Rows are points. To make a cloud, some directions were put in groups of two or more. Within a group, all points are equally far from the middle, so they leave a hole (a ring in 2 directions, a hollow ball in 3). The other directions are filled evenly. Then the cloud was stretched, turned, moved and blurred a little. Count the holes, and give their numbers of directions, smallest first.

Cloud (15 x 2):
[[ 0.07  0.55]
 [ 0.06  0.56]
 [ 0.18 -0.41]
 [-0.69  0.46]
 [-0.50 -0.32]
 [ 0.30 -0.28]
 [-0.71  0.05]
 [ 0.20 -0.39]
 [ 0.17 -0.41]
 [ 0.32  0.21]
 [-0.39  0.69]
 [ 0.34  0.10]
 [-0.67  0.50]
 [ 0.23 -0.36]
 [-0.70  0.04]]
Holes: 1 (2)

Cloud (19 x 3):
[[-0.48  0.43 -0.18]
 [ 0.51 -0.44  0.19]
 [-0.25 -0.28  0.80]
 [ 0.31 -0.48 -0.12]
 [ 0.10  0.35 -0.46]
 [ 0.11  0.60 -0.12]
 [-0.17  0.33 -0.44]
 [ 0.09 -0.06  0.77]
 [ 0.49  0.43  0.17]
 [-0.56 -0.53  0.39]
 [-0.84 -0.16  0.13]
 [ 0.05  0.58  0.28]
 [-0.24 -0.36 -0.30]
 [-0.64 -0.08  0.69]
 [-0.68  0.38  0.24]
 [-0.62 -0.40  0.56]
 [-0.13 -0.01 -0.49]
 [ 0.04  0.26  0.66]
 [ 0.29 -0.10 -0.47]]
Holes: 1 (3)

Cloud (21 x 3):
[[ 0.05  0.27 -0.51]
 [ 1.20 -0.34 -0.06]
 [ 0.56 -0.58  0.21]
 [ 0.69 -0.44 -0.03]
 [ 0.56  0.00  0.10]
 [ 0.43  0.14  0.40]
 [ 0.13  0.16 -0.58]
 [-0.22 -0.18 -0.14]
 [ 0.89 -0.31  0.34]
 [ 0.28 -0.43  0.00]
 [-0.24  0.42  0.25]
 [-0.47 -0.09 -0.48]
 [-0.29 -0.17 -0.52]
 [ 0.61 -0.02 -0.20]
 [ 0.19 -0.11 -0.25]
 [-0.15 -0.20  0.17]
 [ 0.76 -0.57 -0.24]
 [ 1.08 -0.33  0.05]
 [ 0.17 -0.59  0.27]
 [ 0.11  0.52  0.10]
 [ 0.37 -0.53 -0.25]]
Holes: 0

Cloud (28 x 4):
[[ 0.21  0.12 -0.74  0.64]
 [ 0.07  0.14 -0.65  0.71]
 [ 0.73  0.03 -0.61  0.34]
 [-0.06  0.22 -0.21  0.80]
 [-0.09 -0.40 -0.23 -0.43]
 [ 0.43 -0.34  0.12  0.38]
 [-0.47 -0.13 -0.19  0.62]
 [ 0.32  0.57  0.01  0.59]
 [ 0.23  0.40 -0.71  0.62]
 [ 0.43  0.33 -0.68 -0.17]
 [-0.78 -0.09 -0.20  0.09]
 [-0.77 -0.12 -0.25  0.09]
 [ 0.63 -0.28 -0.26  0.36]
 [ 0.67  0.25 -0.34 -0.23]
 [ 0.22  0.07 -0.47 -0.43]
 [ 0.86  0.23 -0.34  0.07]
 [ 0.12  0.43 -0.51  0.73]
 [ 0.25  0.05  0.24  0.64]
 [ 0.02  0.06  0.15  0.71]
 [-0.13 -0.62 -0.31 -0.12]
 [ 0.42  0.42 -0.83  0.33]
 [-0.71  0.11  0.04 -0.02]
 [-0.30  0.52  0.09 -0.06]
 [-0.47 -0.07 -0.53 -0.23]
 [ 0.02  0.28 -0.12  0.79]
 [-0.29 -0.12 -0.48  0.66]
 [-0.46  0.44 -0.05 -0.07]
 [ 0.37  0.21  0.13 -0.37]]
Holes: 2 (2, 2)

Cloud (49 x 6):
[[-0.26 -0.12  0.22 -0.32 -0.66 -0.24]
 [ 0.27  0.77 -0.69 -0.23  0.70  0.24]
 [ 0.32  0.14 -0.18 -0.34 -0.44 -0.18]
 [-0.12  1.00 -0.24  0.25  0.13  0.09]
 [ 0.35  0.70 -0.69 -0.24  0.68  0.25]
 [-0.53  0.01  0.72  0.21 -0.63 -0.36]
 [ 0.70  0.41  0.05 -0.18  0.19  0.50]
 [-0.75  0.23 -0.37  0.30  0.01 -0.09]
 [-0.78 -0.42  0.23 -0.05  0.25 -0.06]
 [ 0.16  0.28  0.21  0.73 -0.47 -0.16]
 [-0.16  0.33  0.94  0.26 -0.54 -0.43]
 [ 0.16  0.70  0.82  0.14 -0.40 -0.33]
 [-0.87  0.39 -0.25  0.09  0.16  0.14]
 [ 0.12 -0.35  0.18  0.55 -0.67 -0.10]
 [ 0.67 -0.18  0.26 -0.46 -0.38  0.33]
 [ 0.00  0.48  0.02 -0.30  0.03 -0.43]
 [ 0.06  0.86  0.57  0.19 -0.28 -0.34]
 [-0.23 -0.04  0.68 -0.02  0.31 -0.28]
 [ 0.10 -0.12 -0.50  0.27 -0.43  0.28]
 [-0.20  0.26 -0.31  0.61 -0.35 -0.07]
 [ 0.06  0.16  0.12 -0.13 -0.48 -0.51]
 [ 0.31 -0.17 -0.36 -0.22  0.17  0.71]
 [-0.61  0.29 -0.26 -0.59  0.25  0.42]
 [-0.22 -0.47  0.77  0.12 -0.34 -0.18]
 [-0.47  0.00 -0.38 -0.47 -0.02  0.06]
 [ 0.23  0.39 -0.64 -0.45  0.16  0.16]
 [ 0.50 -0.10  0.64 -0.54 -0.23  0.16]
 [-0.58 -0.03  0.72  0.19 -0.61 -0.26]
 [ 0.42 -0.40  0.42 -0.39 -0.75  0.16]
 [-0.05 -0.34  0.56 -0.57 -0.63  0.23]
 [-0.51  0.19  0.46 -0.13 -0.04 -0.55]
 [-0.30 -0.27 -0.53  0.13  0.22 -0.26]
 [-0.08  0.52 -0.01  0.12  0.95 -0.11]
 [-0.18 -0.01  0.66 -0.70 -0.19 -0.11]
 [-0.01 -0.12  0.93 -0.17 -0.11 -0.26]
 [ 0.27  0.50 -0.37  0.01  0.55 -0.29]
 [-0.11  0.75  0.83 -0.24  0.22  0.11]
 [ 0.12  0.40 -0.14 -0.41  0.94  0.15]
 [ 0.14 -0.41  0.74  0.09 -0.34 -0.24]
 [-0.39  0.25 -0.78 -0.45  0.62  0.46]
 [ 0.56 -0.28 -0.08  0.10 -0.53 -0.26]
 [-0.86  0.50  0.44  0.16  0.42 -0.01]
 [-0.37  0.97  0.46 -0.28  0.43  0.10]
 [ 0.08  0.51  0.53  0.16 -0.21  0.40]
 [ 0.32  0.21 -0.81 -0.07  0.22  0.57]
 [-0.43 -0.03 -0.70  0.46  0.50  0.24]
 [-0.32  0.79 -0.13 -0.50  0.23  0.40]
 [ 0.10  0.86  0.68 -0.31 -0.08  0.18]
 [-0.50 -0.02 -0.07 -0.16  0.24 -0.43]]
Holes: 2 (3, 3)
